Each point is reached from the start by the listed moves, each made once or not at all, plus a little noise. Is the number of moves made odd or even? Then give how often each move was made.

Moves:
(1): [0.64 0.24 0.03 0.02]
(2): [-0.47  0.78  0.14  0.13]
(3): [ 0.02 -0.18  0.81 -0.14]
Start: [-0.41  0.14  0.10  0.07]
Points:
[0.28 0.23 0.95 0.02] -> even (1, 0, 1)
[-0.34  0.16  0.17  0.08] -> even (0, 0, 0)

Moves:
(1): [ 0.68 -0.08 -0.18 -0.27 -0.04 -0.11]
(2): [-0.10  0.82  0.14 -0.10  0.10  0.12]
(3): [ 0.16 -0.06  0.41  0.01 -0.12  0.05]
(4): [ 0.19  0.12  0.02  0.45 -0.09 -0.06]
(5): [ 0.03 -0.10  0.11 -0.02  0.67 -0.13]
(6): [ 0.09 -0.08 -0.10  0.02  0.10  0.39]
Start: [ 0.25 -0.42  0.24 -0.17  0.25  0.09]
Points:
[ 0.87  0.23  0.31 -0.58  0.99 -0.03] -> odd (1, 1, 0, 0, 1, 0)
[ 0.82  0.33  0.23 -0.56  0.31  0.10] -> even (1, 1, 0, 0, 0, 0)
[ 0.96 -0.61  0.18 -0.46  0.88 -0.17] -> even (1, 0, 0, 0, 1, 0)

Moves:
(1): [ 0.77 -0.15 -0.05 -0.07  0.09  0.11  0.00  0.27 -0.03 -0.07]
(2): [ 0.08  0.40 -0.01  0.04  0.12  0.18  0.05 -0.12 -0.03  0.02]
(3): [ 0.09  0.05  0.51  0.10  0.13  0.02  0.00 -0.05  0.04 -0.18]
(4): [-0.01 -0.18 -0.07  0.66  0.01  0.14  0.11  0.03  0.02  0.09]
(5): [-0.23 -0.25 -0.06 -0.11  0.75 -0.06 -0.12  0.15 -0.16  0.25]
(6): [-0.03 -0.11  0.02 -0.18 -0.05  0.46  0.03 -0.07  0.02 -0.07]
(7): [-0.01 -0.10 -0.07 -0.13  0.05 -0.04  0.55  0.07 -0.01 -0.33]
(8): [-0.26  0.22 -0.04  0.01 -0.10  0.08  0.00  0.58  0.12  0.08]
(9): [ 0.07 -0.02  0.00 -0.06  0.11  0.10  0.00 -0.15  0.50  0.04]
Start: [-0.44  0.10 -0.14  0.19  0.52 -0.26 -0.04 -0.02  0.26  0.05]
Points:
[ 0.23 -0.08  0.17 -0.16  1.63  0.43  0.47  0.25  0.10 -0.33] -> even (1, 1, 1, 0, 1, 1, 1, 0, 0)
[-0.32  0.18 -0.28  0.71  0.81  0.13  0.70 -0.17  0.72 -0.15] -> even (0, 1, 0, 1, 0, 0, 1, 0, 1)
[ 0.16 -0.59 -0.41  0.49  1.54  0.01  0.50  0.34  0.59  0.04] -> odd (1, 0, 0, 1, 1, 0, 1, 0, 1)
[-0.12 -0.24  0.17 -0.19  1.39  0.30  0.41  0.93  0.24 -0.30] -> even (1, 0, 1, 0, 1, 1, 1, 1, 0)
[-0.86  0.29 -0.32  0.78  1.31  0.08 -0.01  0.62  0.21  0.47] -> even (0, 1, 0, 1, 1, 0, 0, 1, 0)

Moves:
(1): [ 0.61 -0.41 -0.22  0.19  0.20  0.20 -0.34  0.14  0.15 -0.01 -0.21 -0.31
 -0.19 -0.27 -0.01]
(2): [ 0.01  0.31  0.25 -0.03 -0.15 -0.27 -0.08 -0.15  0.13 -0.17  0.13  0.08
  0.06 -0.24  0.19]
(3): [ 0.06 -0.10  0.33 -0.08  0.14  0.20 -0.10 -0.03  0.23  0.15  0.04 -0.12
 -0.09  0.15 -0.22]
(4): [ 0.07 -0.63  0.21  0.63 -0.39 -0.06 -0.11  0.03 -0.21 -0.06  0.03  0.26
  0.15  0.17  0.39]
(5): [-0.03  0.22  0.21 -0.24  0.64 -0.17  0.08  0.15 -0.25 -0.14  0.13  0.00
  0.15  0.10  0.34]
(6): [-0.08  0.29 -0.16  0.06  0.12  0.28 -0.13 -0.23 -0.01  0.10  0.20 -0.03
 -0.03 -0.13 -0.15]
(7): [ 0.32 -0.11  0.18  0.16 -0.07  0.29  0.47 -0.08  0.07 -0.01  0.01  0.26
 -0.13 -0.06  0.12]
(8): [-0.06  0.00  0.03  0.23 -0.06  0.25  0.03  0.37  0.13 -0.19 -0.30  0.13
  0.09 -0.17 -0.03]
(9): [-0.03 -0.12 -0.07 -0.13  0.17 -0.14 -0.11  0.09  0.16  0.01  0.16  0.26
 -0.19  0.04  0.11]
(10): [-0.22 -0.02  0.05 -0.27  0.02  0.15  0.01  0.12 -0.07  0.54 -0.11 -0.03
  0.18 -0.23  0.03]
(11): [-0.10  0.06  0.06 -0.05 -0.13 -0.26 -0.08  0.22 -0.35  0.09  0.13  0.03
 -0.12 -0.09 -0.23]
(12): [ 0.25 -0.22  0.11 -0.18 -0.36  0.19 -0.16 -0.21 -0.40 -0.25 -0.29  0.47
 -0.04  0.16  0.40]
Start: [ 0.21 -0.24 -0.09 -0.26  0.38 -0.25 -0.09  0.13  0.00 -0.15  0.15  0.07
 -0.07 -0.40  0.00]
Points:
[ 0.10 -0.01  0.14 -0.55  0.90 -0.67 -0.03  0.51 -0.62 -0.22  0.41  0.10
 -0.01 -0.44  0.12] -> even (0, 0, 0, 0, 1, 0, 0, 0, 0, 0, 1, 0)
[ 1.04 -1.52  0.47  0.40  0.28  0.56 -0.22  0.39  0.14  0.44 -0.10  0.12
 -0.18 -0.61  0.26] -> odd (1, 0, 1, 1, 0, 0, 1, 0, 0, 1, 0, 0)
[ 0.68 -0.54 -0.17 -0.31  0.93  0.11 -0.89  0.29  0.18  0.21  0.49 -0.09
 -0.61 -0.65 -0.45] -> odd (1, 0, 1, 0, 0, 1, 0, 0, 1, 0, 1, 0)
[-0.12 -0.58  0.51  0.06  0.44 -0.32 -0.18  1.04 -0.76  0.14  0.04  0.49
  0.37 -0.67  0.52] -> odd (0, 0, 0, 1, 1, 0, 0, 1, 0, 1, 1, 0)
[ 0.94 -0.75  0.36  0.47  0.35  0.17 -0.83 -0.15  0.26 -0.11  0.39 -0.06
 -0.13 -0.70  0.22] -> odd (1, 1, 1, 1, 0, 1, 0, 0, 0, 0, 0, 0)
[ 1.20 -1.38  0.15 -0.02  0.62 -0.19 -0.70  0.36 -0.52 -0.64 -0.04  0.78
 -0.22 -0.23  1.23] -> odd (1, 0, 0, 1, 1, 0, 0, 0, 1, 0, 0, 1)
[ 0.58 -0.40  0.88 -0.45 -0.13  0.65  0.06  0.13  0.09 -0.09 -0.32  0.89
 -0.03 -0.75  0.45] -> even (0, 1, 1, 0, 0, 0, 1, 1, 0, 1, 0, 1)
[ 1.15 -1.47  0.57  0.30 -0.07  0.10 -0.95  0.41  0.17 -0.64 -0.26  0.83
 -0.23 -0.54  0.86] -> odd (1, 1, 1, 1, 0, 0, 0, 1, 1, 0, 0, 1)
